Rows are points. Each copy is the shape, with its points in the same order, stretched, turned, moved and blurred by noise. Say if it was mirrored as well.
In the rows, zero is written as 128.

Shape (6 x 3):
[[ 74 202 132]
 [129 151 114]
 [117  97 128]
 [135 109 114]
 [128 116 190]
 [ 93 116 129]]
Copy 1 (6 x 3):
[[121 188 138]
 [118 126 105]
 [153  97 121]
 [138  95 104]
 [110  82 167]
 [157 123 132]]
Copy 1 is: mirrored
Copy 2 (6 x 3):
[[ 35 135 158]
 [ 98 139 122]
 [132 100 103]
 [125 130 103]
 [156 110 167]
 [101  94 109]]
Copy 2 is: only turned
Copy 3 (6 x 3):
[[182  65 112]
 [143 130 120]
 [ 90 133 149]
 [104 147 135]
 [134 124 191]
 [103 107 140]]
Copy 3 is: mirrored

Shape (10 x 4):
[[120 129  86 137]
 [134 127 128 161]
 [158 202 167  95]
 [ 94 139 108 156]
 [134 147 160 114]
 [132 118 181  72]
 [104 109  91 155]
 [121 105 106 136]
 [164 186 143 138]
 [102 126 119 150]]
Copy 1 (10 x 4):
[[ 68 132 110 120]
 [ 93 156 147 118]
 [179 162 105 172]
 [ 67 130 135 145]
 [143 136 135 135]
 [175  96 133 118]
 [ 55 124 133 108]
 [ 81 124 127 101]
 [136 184 118 152]
 [ 75 128 139 132]]
Copy 1 is: mirrored
Copy 2 (10 x 4):
[[114 111  94 152]
 [127 104 134 170]
 [140 128 165  60]
 [ 96 130 117 173]
 [152 141 148 119]
 [198 164 140 112]
 [114 116  97 192]
 [140 119  97 168]
 [122  98 155  99]
 [119 124 118 163]]
Copy 2 is: mirrored
Copy 3 (10 x 4):
[[107 130  79 135]
 [155 136 103 142]
 [130 189 169  78]
 [133 113  74 111]
 [132 142 155 106]
 [110 107 200 108]
 [122 106  68 140]
 [112 111  99 145]
 [144 189 125 110]
 [126 117 101 125]]
Copy 3 is: mirrored

Shape (11 x 6):
[[ 91 117  92 144 143  83]
 [155 160 157 124 121 145]
 [158 137 101 139 106 116]
 [139 104  98 167 191 107]
 [142 131 156  96 155 160]
 [115 128  97 165 157  89]
 [ 99  69 160 167 139 146]
 [141 134 150 114  86 190]
 [113 133 143 118 160  89]
 [170 148 158 130  87 139]
 [124  86 106 134 132  75]]
Copy 1 (11 x 6):
[[122 106 123 138 171  82]
 [130 153 156 126 125 160]
 [163 147 134 156 145 111]
 [142  77 131 177 181 122]
 [138 112 147 103 131 175]
 [127 111 132 168 179  97]
 [ 84  63 123 136  90 139]
 [127 150 113 100  88 176]
 [127  99 174 120 164 108]
 [143 161 163 135 100 140]
 [155  87 149 144 144  74]]
Copy 1 is: only turned
Copy 2 (11 x 6):
[[122  95 140 160 136  87]
 [142 176 128 119 105 147]
 [141 125 104 117  84 112]
 [194  87 144 157 156 103]
 [148 164 146 107 158 142]
 [160 102 130 173 121  96]
 [122  91 178 143 130 164]
 [101 160 106  89 109 193]
 [136 136 159 153 141  90]
 [133 165 125 105  65 154]
 [129  88 165 128 111  80]]
Copy 2 is: only turned
Copy 3 (11 x 6):
[[112 155  89 118 135  79]
 [141 123 170 150 108 142]
 [175 124 124 128 107 106]
 [137 129 116 124 212 124]
 [100  88 169 133 131 163]
 [138 152 116 132 169 100]
 [102 110 100 194 153 138]
 [134 106 133 165  65 169]
 [104 128 165 130 137  98]
 [165 109 176 169  89 132]
 [135 106  98 125 143  68]]
Copy 3 is: only turned
Copy 4 (11 x 6):
[[108 136 108 132 141  58]
 [163 133  96  99 149 147]
 [175 131  81 112 134  96]
 [122 122  68 172 161  87]
 [138  94 102 108 147 160]
 [117 144  87 139 150  73]
 [133 134 162 177 117 134]
 [184 118 116 104  92 174]
 [109 121 120 111 178  95]
 [195 138 105 104 136 142]
 [142 119 126 139 155  55]]
Copy 4 is: only turned
